Each row is a point. The last column is the point's height on a tilted bowl or saddle (a function of degree 2), plus a little noise. Count its main directions that bend up, bend down and stay straight.

Points, 16 rows:
31,-24,-16,-28
-3,39,13,-21
-40,-10,-27,-21
-14,-5,41,-28
-40,0,-25,-17
-21,12,18,-16
-19,-61,15,-75
-20,-46,48,-64
47,43,-46,0
-53,18,41,-9
-47,-5,42,-15
22,36,-64,-32
-70,-30,37,-4
-9,-4,-29,-27
-8,-31,-10,-39
-26,-21,-17,-28
Directions: 1 up, 2 down, 0 straight

Points, 16 rows:
-29,-14,-26,13
6,-33,1,17
-1,66,32,41
20,48,-8,14
-53,-11,-16,26
18,23,39,31
30,29,10,18
-15,-16,15,18
-26,-34,15,24
-3,20,9,11
35,-7,-4,19
25,5,23,22
-24,90,-15,46
22,-9,74,73
-38,-54,45,55
26,61,-42,20
Directions: 3 up, 0 down, 0 straight

Points:
-65,7,19,36,29
-69,12,3,7,23
-3,-3,36,-43,9
59,28,-63,-20,61
-9,86,-8,43,-55
9,-21,-24,-14,12
7,26,-7,31,6
-37,-14,-3,80,64
-23,-26,29,95,90
28,-6,18,-30,1
13,-51,46,8,2
14,-3,-23,31,18
-33,-9,29,-9,20
-17,1,-1,-18,22
-36,3,-19,-4,29
-3,-27,-21,20,23
-36,42,21,-47,28
13,-22,27,-50,-8
-74,11,-11,76,35
39,-19,19,-41,-13
-16,32,24,7,1
-9,2,18,-25,15
67,-1,-43,-10,13
-1,19,11,-11,16
-42,-14,21,-22,26
44,-38,31,-20,-35
Directions: 1 up, 1 down, 2 straight

Points (22 x 5):
17,-31,16,2,12
-35,77,33,-18,-50
24,-15,-15,12,3
25,5,-35,28,15
49,17,-45,36,42
5,19,34,57,20
1,44,59,-25,-2
-38,-55,13,15,48
-17,-55,-26,-80,86
46,-5,-5,-9,0
-67,54,30,-20,-51
-38,-15,-35,25,12
22,49,-4,-16,-19
-5,1,-3,64,24
-29,61,8,1,-48
70,-30,-11,-2,19
7,-4,-1,-1,-11
53,4,6,18,11
-37,56,-10,-7,-45
-6,26,27,-71,6
-6,11,-26,20,-8
16,13,-11,-10,-14
Directions: 3 up, 0 down, 1 straight

Points, 39 rows:
1,-7,-12,12,-35,69,-9
-29,14,23,38,-20,-7,-30
-83,59,-52,-28,3,11,-10
-5,45,10,17,-6,23,-20
29,30,-25,41,55,32,1
-46,0,56,13,12,-62,-4
5,-20,2,77,29,-8,-41
-56,48,-9,34,-55,-23,-95
-35,-14,28,-38,54,-32,1
42,29,4,47,5,24,-29
11,40,0,62,26,-33,-45
40,-19,-2,-23,11,-42,-10
14,3,0,29,-24,-29,-37
5,-14,25,-45,-66,12,-40
-8,-25,-24,5,-9,-57,-32
-28,-38,21,18,21,-56,-12
13,-28,42,-8,4,24,-8
-9,-11,0,26,-1,-2,-19
21,-22,14,18,51,26,-5
29,5,46,-19,41,-31,-28
-17,-36,-8,6,-11,-47,-29
-41,-19,11,-22,30,-42,-7
-34,66,-23,29,-10,57,-19
52,-16,-28,11,-1,43,18
-2,87,-25,-27,0,-93,-73
-13,-8,12,-30,-50,38,-26
-64,64,18,83,-3,30,-41
8,-44,26,6,21,-45,-7
-49,-34,-25,-13,23,20,-18
49,12,-30,-19,39,-46,13
17,2,-17,7,30,30,6
17,-8,5,27,5,-45,-28
-32,53,-25,35,5,-21,-33
0,2,-5,21,3,20,-12
-39,7,-57,-20,6,-59,-29
-10,19,-55,8,-28,-34,-54
12,14,37,-15,-1,9,-20
9,8,-75,-23,7,-18,13
34,-23,3,52,17,73,-17
Directions: 2 up, 3 down, 1 straight
